Every row gives one point. Any point is a mix of the corners, with weights that add up to 1. It lies inside the corners' shape when no weight is negative. Say inside or outside, and name the corners with a negative weight.
In the rows, 128 means zero.

Corners:
(1): [142 155 124]
(2): [154 138 206]
(3): [73 96 47]
(4): [187  92 154]
Points:
[ 80 110  68] -> outside (4)
[142 150 125] -> inside
[169 134 162] -> outside (3)
[178 130 193] -> outside (3)
[117 110  81] -> outside (2)
[115 136 116] -> outside (4)

Corners:
(1): [ 74  67  86  95 154 158]
(2): [207 102 110 170 117 120]
(3): [140 116 114  83 118 203]
(4): [ 82 129  55 135 180 166]
(5): [109 142 129 160 183  83]
(6): [128 131 101 164 114 213]
(7): [151 175 146  55 100   7]
Points:
[121 108  95 139 152 155] -> outside (7)
[ 97 133 103 120 163 121] -> outside (2)
[128 104 100  84 129 135] -> outside (5, 6)
[137 141 106 122 134 128] -> outside (1)
[136 119 117 110 125 136] -> outside (4)
[137 150 121 122 139  98] -> outside (1)
[165 115 108 149 123 148] -> inside
[ 98 125  94 120 145 168] -> outside (2)
[126 121  87 130 133 170] -> outside (5)

Corners:
(1): [ 34 151 112  68 129 163 126  66 109]
(2): [ 82 169 123  88  98 133 120 153 145]
(3): [133 204 134 249 218 113  57 167 154]
(4): [109 112 180  95 104 139 146 121 129]
(5): [136 139 100  77 134 155 158 135 128]
(6): [209 115 108 143  91 153 159 155 161]
(7): [154 147  98  76 122 163 116 102 114]
(8): [136 132 139 146 158  56 154 124 126]
(9): [124  93 111  76 136 120 117 112  96]
(10): [180 153 107  98 123 178  98 161 235]
Points:
[151 128 127  99  90 156 158 143 171] -> outside (3, 7, 9)
[135 126 139 109 117 137 143 130 137] -> inside
[118 123 124  79 112 136 157 126 135] -> outside (3, 7)
[150 125 114  89 112 148 135 122 134] -> outside (3)
[134 151 135 141 129 115 118 158 160] -> outside (1, 5, 7)
[128 149 120 117 142 136 130 137 136] -> inside
[136 143 135 143 142 129 118 139 141] -> inside
[116 136 133 111 129 123 135 127 137] -> outside (7)
[101 155 115  96 143 156 102 115 131] -> outside (6, 8)

Corners:
(1): [114 144 141 131 126 101 125 138 134 155 125]
(2): [125 160 180  37 143 170 134  82 108 103 120]
(3): [ 98 143 147 108 180 147 120  90 103 114  95]
(4): [142 120 123 130 125 110 111 158 128 146 151]
(5): [143 127   7 181 115  93 110 145 158 170 160]
(6): [144 136 131 145 126 101 114 141 150 150 149]
(7): [102 123 123 123 123 118 118 117 121 124 150]
(8): [136 166 112 124 134 131 136  93 105 132 135]
(9): [128 128 115 118 148 139 137 100 115 144 138]
(10): [141 150 129 133 123 101 101  99 122 140  86]
(11): [130 132 116 139 124 134 113 116 115 155 150]
(12): [130 127 120 140 153 155 146 125 122 114 145]
Points:
[130 132 122 129 134 126 121 123 123 138 138] -> inside
[127 147 156 109 147 129 128 108 119 131 110] -> outside (5, 7, 11)
[123 145 138 112 141 139 127  96 113 124 132] -> outside (1, 4, 5)
[129 134 120 132 140 137 130 119 120 132 141] -> inside
[131 136 122 128 128 122 125 124 128 142 141] -> outside (3)
[117 131 124 122 131 123 121 117 122 132 140] -> inside

Corners:
(1): [122 122  93 114 159 145  81 146 122 169 124 171 142  82]
(2): [236  87 121 128 146 184 141 155 124  34 119  93 154 146]
(3): [143 123 108 173  51  95 134 120 142  94 118  76 104  32]
(4): [140 156 160  92 107 114 112  64 164  67 100 193  96 188]
(5): [143 198 165 146 173 184 131 220  56 163 112 210 168 141]
(6): [111  94 116  84  27  11 117 113 179 154 164 174 147 169]
(7): [199 125 227 164  93 114  66 162 121 106 117  93  93  72]
(8): [163 191 139 104 150 183 122 210 200  54 115 128  68 178]
(9): [113 114 124 166 136 104 149 149 162  89 129 180 148 110]
(10): [223 143 144 150 120 247 166 172 189 127 112 139 150 210]
(11): [ 67 149  93  96 141 140 236 185 171 133  82  70 163 182]
(12): [216 118  66 196 115 112 187 103 200 166 182 157 111 120]
(13): [171 158 159  75  57 170 182 131 187  97 155  46  97  61]
(14): [179  82 125 211  59 108  82  61 128  47 196 131 142 180]
(15): [129  70 102 144 100 134 130 131  79 178 150 227  79 140]
Points:
[163 144 125 148 132 158 147 159 159  92 112 114 135 143] -> outside (6, 13, 15)
[130 132 118 132 111 137 153 131 160 120 122 127 114 133] -> outside (2, 5, 6)
[169 117 137 143 104 120 107 131 128 106 143 154 114 114] -> outside (10, 11)
[157 136 132 154 128 137 131 146 145  84 123 120 130  98] -> outside (6, 10, 15)
[160 121 140 142  98 132 108 134 142  92 141 151 118 133] -> outside (11, 12)
[158 135 119 136  93 139 139 134 149 105 136 125 117 127] -> outside (7, 9)
[152 127 124 135 111 116 123 124 170  93 121 142 128 143] -> outside (5, 13, 15)
[152 143 126 109 116 141 138 141 156 127 121 141 111 125] -> outside (9, 14)

Corners:
(1): [115 154  96 120 122 114 105 132 120 150 168  77  70 145  86  99 135  72]
(2): [162 115 164 134 119 130 127 105 183  92 136 153 148  48 118 120 130 150]
(3): [155  53 125  97  98 146 144 108 155 166  77 187 129  53 111 142 181 148]
(4): [123  86 136 150 142 108 117 169 157 129 112 190 172 125 132 113 162 190]
(5): [144 105  85 121 117 128 109  67  95 136 147  95 101 179 111 112 149  83]
(6): [118 131 126  80 124  66 135  64 120 155 132  54 102 130  94 119 180  51]
(7): [174 184 134 143 192 161 118 179  77 121 199  88 152 175  51 125 154 176]
(8): [ 83 124 108  90 149 117 149  95  82 123 108  65  43 173  84  91 165  86]
(9): [103 123 139  51 155 101 142 103 111 203 144  62  69 172 137  96 153  77]
(10): [112 125 156  89 115 105 158  97 101 136 160 133 123  49 136 131 123 116]
(11): [127 118 147 146  99 140 181 141 163 142 163 173 130 109 163  76 190 176]
(12): [113  56 105 113 125 107 101 114  83 147 136   7 123 138  88  72 134  41]
(13): [156 127 170 214 177 129 166 145  74 172 108 109 137 162  99 121 137 109]
(14): [166 127 100 104 120 102 175 117 137 141 107 144 135  60 157 111 146 156]
(15): [176 156 104 147 177 159 188 164 102 135 147 147 221 173  46 101 123 118]
(16): [107  80 141 141  87 133 149 135 148 127 106 118 124 100 138 185 152 169]
(17): [114 123  99 164 124 149 162  68 177 156 119 146 124  80 112 118 142 171]
(18): [143 169 152 175 179 186 106 215  59 119 125 128 232 177  93  96 144 128]
(19): [142 162 142 184 126 123 127 107  70 174 120  85 142 182  41 102 106 130]
Points:
[140 115 132 126 133 127 134 141 114 139 136 116 147 118 118 115 147 120] -> outside (8, 17, 19)
[133 119 128 132 119 115 133 104 118 159 138  92 104 118 105 117 142 109] -> outside (4, 8, 15, 18)
[134 133 136 130 142 132 148 134 120 146 128 130 146 121 107 116 149 135] -> outside (5, 12)
[128 103 136 131 118 125 151 116 133 142 116 129 135 109 122 124 151 138] -> outside (1, 7)

Corners:
(1): [113 139 120 144 120 126 101 197 134 102 131 128 105  94 130 130 116 146
 126 119]
(2): [105 126 114 159 107 125  72  96  99 137 149 165 132 113  28 117 117 138
 123  85]
(3): [138 137 152 121 148 136 129 156 135  99 109 120 135 135 152 102 100 149
 103 148]
(4): [113 110 136 146 134 107 125 107 137 199 139 129 113 149 130 104 129 142
 121 136]
(5): [124  53 124 108 110 164 121 121 117 115 106 137 133 116 139 152 117 120
 119 157]
(6): [115 106 117 126  94 132  99 115 152 120 137 122   7  94 144 104 144 120
 132 157]
(7): [122 135 121 126 143 121 124 139 127  96 106 111 118 104 149 135 102 147
 112 156]
(8): [137 104 120 152 147 124 118 118 123 119 132  96 105 137 137 119  96  38
 148 155]
(9): [110 128 102 137 122 106 137 103  87 113 135 140 149 123   8 144 145 132
 135 125]
(10): [107 100 162  79 157 105 120 155 108 106  93 104 130 142 140 163 119 125
 151 145]
(11): [130 125 158 121  94 121 119 117 135 128 117 127 116  64 145 104 155 131
 129 136]
(12): [146 155 123 149 117 139 135 122 130 108 143 136 114  79 133 109 125 153
 119 108]
(13): [127 134 136  99 118 125 125 135 123 104 120 114 113 119 148 155 122 137
 106 159]
(14): [130 138 101 107 135 102 137 124 122 106 139 144 143 152 108 119 172 125
 107 124]
(15): [126 135 111 130 126 122 124 135 137 145 128 106 126 122 105 114 138 121
 132 135]
(16): [134 151 132 155 122 135 129 134 131 129 109 144 131 120 147 123 125 125
 103  88]
(17): [128 136 135 104 114 145 121 158  93  98  95 144 145 114 130 138 114 145
 119 152]
(18): [158 129 122 140 104 131 108 121 115 109 118 126 133 139 143 111 115 140
 108 129]
(19): [109 126 111  97 107 105 127 131 142 121 118 136 129 160 115 110 119 145
 113 158]
(20): [185 138 110 129 125 135 116 120 131 113 119 167 147 111 121 110 135 105
  98  92]
(21): [122 129 115 158 134 140 120 124 137 133 114 146 134 143 122 158 113 129
 124 129]
Points:
[133 136 123 129 121 124 119 132 123 112 122 131 126 118 120 122 127 130
 119 127] -> outside (4, 5)
[120 122 131 128 125 124 119 136 122 121 122 125 121 126 122 127 122 128
 128 137] -> outside (7, 20)
[126 114 127  99 118 126 124 145 129  94 117 118  99 104 137 125 132 124
 127 158] -> outside (2, 4, 16, 18, 21)
[123 135 125 129 122 123 120 132 122 118 122 129 119 123 121 123 124 135
 121 136] -> outside (5, 20)
[135 115 130 117 133 124 116 126 115 119 117 124 143 131 126 115 114 117
 124 142] -> outside (1, 6, 9, 13, 16, 21)
[130 128 123 128 116 127 120 129 123 114 125 135 119 118 125 117 127 128
 113 133] -> outside (10, 15, 21)
[125 123 128 122 124 124 122 132 123 119 120 129 124 123 124 124 125 131
 120 135] -> outside (21)

Corners:
(1): [126 139 112 163  81 103 180 151  98 124 107 152 105  70  64 204 159 144
 108 106]
(2): [249 140 137 130 125  81  56 174 114  91 154 119 134 149 187  88 125  97
 124 133]
(3): [189 109 152 157 171  95 125 142 145 192 160 151 172 123 101  98 131 162
 124 140]
(4): [ 91 145  71 190 134 143 155  77 134 173  98  92 165 140 109 142 171 107
  94 119]
(5): [107 146 172 190 141 137 162 128 114 116  99  76 166 174 111 180 126 115
 119 102]
(6): [203  99 119 120 167  59  17 148 172 176 142 127 111 127 139 156 166 131
  91 158]
(7): [178 198 144 109 154  49  35 177 132  93 158 151  59 145 185  49  58  47
 145 100]
(8): [ 95 148 127 143  50 112 124  85 163  89 142 100 109 175 125 122 105 145
 119 157]
(9): [104 119 115 125 136 134 172  79 144 150 109 110  72 202 138 142 150 128
 116 152]
(10): [166 142 120  61 203 116 141 125 142 148 196 138 150  63 185 118 125 102
 123 169]
(11): [224 141 144  54 103  24  73 223 144 137 197 145  99 159 151  50  82 100
 155  56]
(12): [ 79 133 166 157  63  80 174  94  94 148  74  94 182 141 137 126 140 161
 118 127]
(13): [110  72 124 199 122 131 184  52 148 113 140 135 138 133 115 142 155 139
 142 115]
(14): [178 136 130  98 174 115  96 121 144 185  65 102 139  90 112 139 133 115
 186 206]
(15): [180 116 152  82 107 142  49 156 111 150 179 133 139 117 137 105 181  84
 121 148]
(16): [192 193 134  62 117 104  30 177 179  72 153 190 114 134 184  99 104 151
 113 122]
(17): [ 96 116 125 171 106 164 108 108  92  92 134  86 116 137 158 149  98 161
 138  99]
(18): [ 55  85 147 154 124 127 166  81 112 121 100 143 150 197  70 185 102 135
 128 144]
(19): [126 116 159 145 139 144 156  14  71 153 110  95 131 149  67 171 146  92
 150 136]
(20): [ 84 112 100 159 111 119 193 106 124 103 112  84 144 153  50 138 178 194
 128 161]
(21): [132  98 192 130 130 164 186 105 136  99  78 118 135 137  84 141 137 129
  70 141]
Points:
[143 123 134 134 121 105 122 127 130 127 137 123 125 142 120 131 137 130
 116 123] -> outside (14)
[164 120 136 131 139 100  97 125 134 144 136 124 129 135 125 133 141 124
 119 140] -> inside
[123 125 120 139 129 143 155  79 131 132 130 123 145 143  98 159 151 131
 130 164] -> outside (6, 7, 11, 12, 17, 21)
[128 134 143 140 111 124 137 105 120 117 134 124 128 152 131 126 123 116
 118 115] -> outside (6, 14, 20)
[153 145 120 111 110  67 107 138 128  89 165 143  80 149 162 108 101 118
 132 112] -> outside (3, 4, 5, 14, 15, 21)
[135 132 126 146 109 109 150 131 114 130 119 135 121 108  96 164 144 133
 118 122] -> inside
[149 128 136 124 131 111 119 128 129 129 135 125 131 132 128 125 135 125
 126 130] -> outside (8)
[148 129 142 139 137 126 122  97 127 140 119 116 132 126 128 140 141 117
 125 142] -> outside (11, 18, 20)
[149 130 130 120 124 102 114 126 135 128 137 129 121 135 132 120 128 124
 127 136] -> outside (5)

Corners:
(1): [161 125  91 160 164  90 145 124 100 130 146 120 168 157 204  99 100 102
 101 114]
(2): [177  99  78 156 128  89 132  93  94 120 164 177 157 131 159 139 164 160
 156 112]
(3): [173 121  33 119 107 112 184 148 119 158 125 116 161 162 203  67 148 126
 132 122]
(4): [181 101  85 177 138  73 146  94 133 178 108 129 159 126 202  83 163 115
 156  85]
(5): [ 66 146 129 104 149 125  58 167 138 150 180  98 137 115  88 146 101 188
 161 131]
(6): [101 180 186 139 109 134 204 136 150 117  88 127 129 189  80  95 142 126
  89 177]
(7): [ 89 173 131 123 103  84  91 132 122 146 198 161 154  75 162 193 105 183
 141 157]
(8): [127 103 105 135 127  41 165 130  69 160 122 102 116 153 171  61 176  94
 109 152]
(9): [120 138  58 127 137  73 195 114  78 176 114 110  89 183 185 107 176 122
 154  91]
(10): [113 108  55 101 150  85 106 150 102 169 162 126 194 122 119 249 164 148
 131 121]
(11): [ 87 189 131 149 106  91 171 143 143 105  87  90  98 159  78 121 150  73
 131 161]
(12): [152 147 183 104 121 177 132 117  88 123  49 147 128 143  93 113 108 112
 139 131]
(13): [109 177 118 130 166 155 137 111 114 136 100 101 113 111  58 153 118 106
 120 166]
(14): [ 59 133  83 111 167  80 106 116 142 139 158 151 144  78 152 162 133 139
 137 114]
(15): [ 97 150 154 122  97 182 143  86 151 128 102 118  92 185  79  79 111 116
  96 131]
(16): [114  90  94 174 134 112 182 133  64 132  98  98 147 131 164 103 173 118
 136 125]
(17): [169 124  62 160 142 116 130 120 132 142 140 125 111 161 199 113 179 125
 109  98]
(18): [ 91 137 146  98 145 110  97 109 156 108 173  93 133 101 123 170 142 192
 140 126]
(19): [ 81 165 121 143 138 133 137  99 143 126  61 118 113 158 146 127 116 115
 164 211]
(20): [147  93 142  96 123  82  86 156 148 110 121 114 114 108 125 199  71 187
 128 135]
(21): [106 141 141 126 122 154 174 122 138 135 119 116  88 157 109 134 124  73
 155 185]
Points:
[112 142 124 121 129 119 127 128 116 132 127 126 132 132 124 145 126 138
 134 142] -> outside (4)
[ 96 112  77 144 148  89 123 111 106 156 171 132 148 123 180 158 161 140
 151 128] -> outside (3, 6, 11, 12, 13, 20)
[137 127 106 142 133 108 146 117 127 148 118 121 132 137 150 118 140 118
 141 129] -> inside
[121 141 129 134 143 118 126 113 134 128 122 124 128 136 113 133 128 123
 124 140] -> outside (3, 7, 9, 16)
[122 141 106 136 134 112 151 119 119 138 110 124 127 139 135 126 134 111
 127 141] -> outside (5, 18)
[114 135 103 134 135 105 146 123 115 138 119 114 129 143 144 132 145 127
 137 136] -> inside
[127 128 105 133 130 102 139 126 122 141 129 123 140 139 152 128 137 132
 133 128] -> outside (13)
[118 132 112 128 136 106 127 119 109 142 136 125 135 118 150 126 121 141
 139 140] -> outside (6, 10, 11, 17)
[119 123  60 146 148  67 133 134 104 155 168 114 148 114 171 135 167 128
 148 111] -> outside (6, 12, 15, 19, 20)

Corners:
(1): [151 141 144  94 108 109 156 118 108 106 126 135  80 139 139 119 124 110
  99 116]
(2): [110 104 167 152 104 160 125 141 118 128 104 128 135 146 114 127 167 134
 130 123]
(3): [102 139 132 118 112 165  88 128 109 117 123 136 125 140  98 112 108 111
 134 124]
(4): [ 98 140 170 134 100 249 119 114 110 161 118 122 145 135 116 152 119 119
 134 110]
(5): [172 113 135 127 113 132 131 112 141 146 113 129 128 120 129 150 110 132
  99 125]
(6): [123 115 139 103 142 110 150 108 104 137 115 122 129 129 112 119 162 118
 126 134]
(7): [128 143 123 145 110 126 148 115 114 108 125 105 141  79 127 106 123 137
 141 113]
(8): [133  95 130 155 140 114 146 179 151 117 102 121 136 143 123 120 125 141
 124 134]
(9): [115 144 136 141  95 128 140 125 108 115 149 117 137 130 114 128 149 125
  88 109]
(10): [153 131 125 114 110 109 155 110 111 106 120 149 145 127 112 109 109 137
 109 124]
(11): [118 110 146 154 153 134 124 123 150 103 111 127 112 120 121 140 133 151
 136 124]
(12): [139 129 146 142 166 102 130 119 115 109 114 108 125  80 116 137 118 152
 127 151]
(13): [139 122 120 129 127 145 145 125 120 123 102 136 146 144 108 109 110 125
 131 182]
(14): [135 130 141 149 137 120 101 116 147 156 128 141 128 114 129 128 122 141
 110 128]
(15): [128 130 117 150 111 141 139 134 127 104 144 136 119 125 108 123 109 150
 151 109]
(16): [159 118 171 128 159 110 144 112 129  92 124 105 106 126 127 121 110 128
 138 123]
(17): [117 145 128 144 117 114 143 116 118 109 134 140 106  85 119 126 123 113
 136 117]
(18): [103 127 124  82 106 103 134 124 128 144 153 147 127 106 106 135 121 125
  99 132]
(19): [126 100 127 128 143 128 149 117 118 113 117 136 139 129 138 134 113 143
 138 148]
(20): [105 140 131 147  98 120 149 136 122 118 130 126 135 137 125 141 145 132
 131 120]
(21): [175 127 136 149 112  95 166 151 131 109 124 126 137 128 164 121 185 126
 132 107]
Points:
[126 123 142 131 121 142 130 124 124 125 121 129 128 124 118 128 127 130
 124 126] -> outside (20)
[134 122 141 132 130 127 137 125 125 119 119 126 126 122 123 128 128 135
 128 129] -> outside (9, 17)
[124 129 141 133 122 134 138 125 118 118 124 127 127 123 121 124 131 128
 129 124] -> outside (5)
[120 122 133 131 124 133 120 122 123 128 120 129 123 117 111 124 121 131
 121 132] -> outside (4, 10, 16, 20, 21)
[131 130 136 132 120 124 142 124 119 116 125 128 124 121 123 126 130 128
 121 127] -> inside
[140 120 137 126 123 110 137 129 133 121 114 134 123 128 123 118 132 125
 119 130] -> outside (4, 9, 12, 15, 19)
[125 124 139 125 122 129 135 122 122 122 124 132 122 127 117 130 123 129
 119 129] -> outside (7, 21)
[133 129 144 121 120 128 136 120 119 122 122 134 118 125 119 127 129 124
 121 126] -> outside (7, 8, 9, 19)
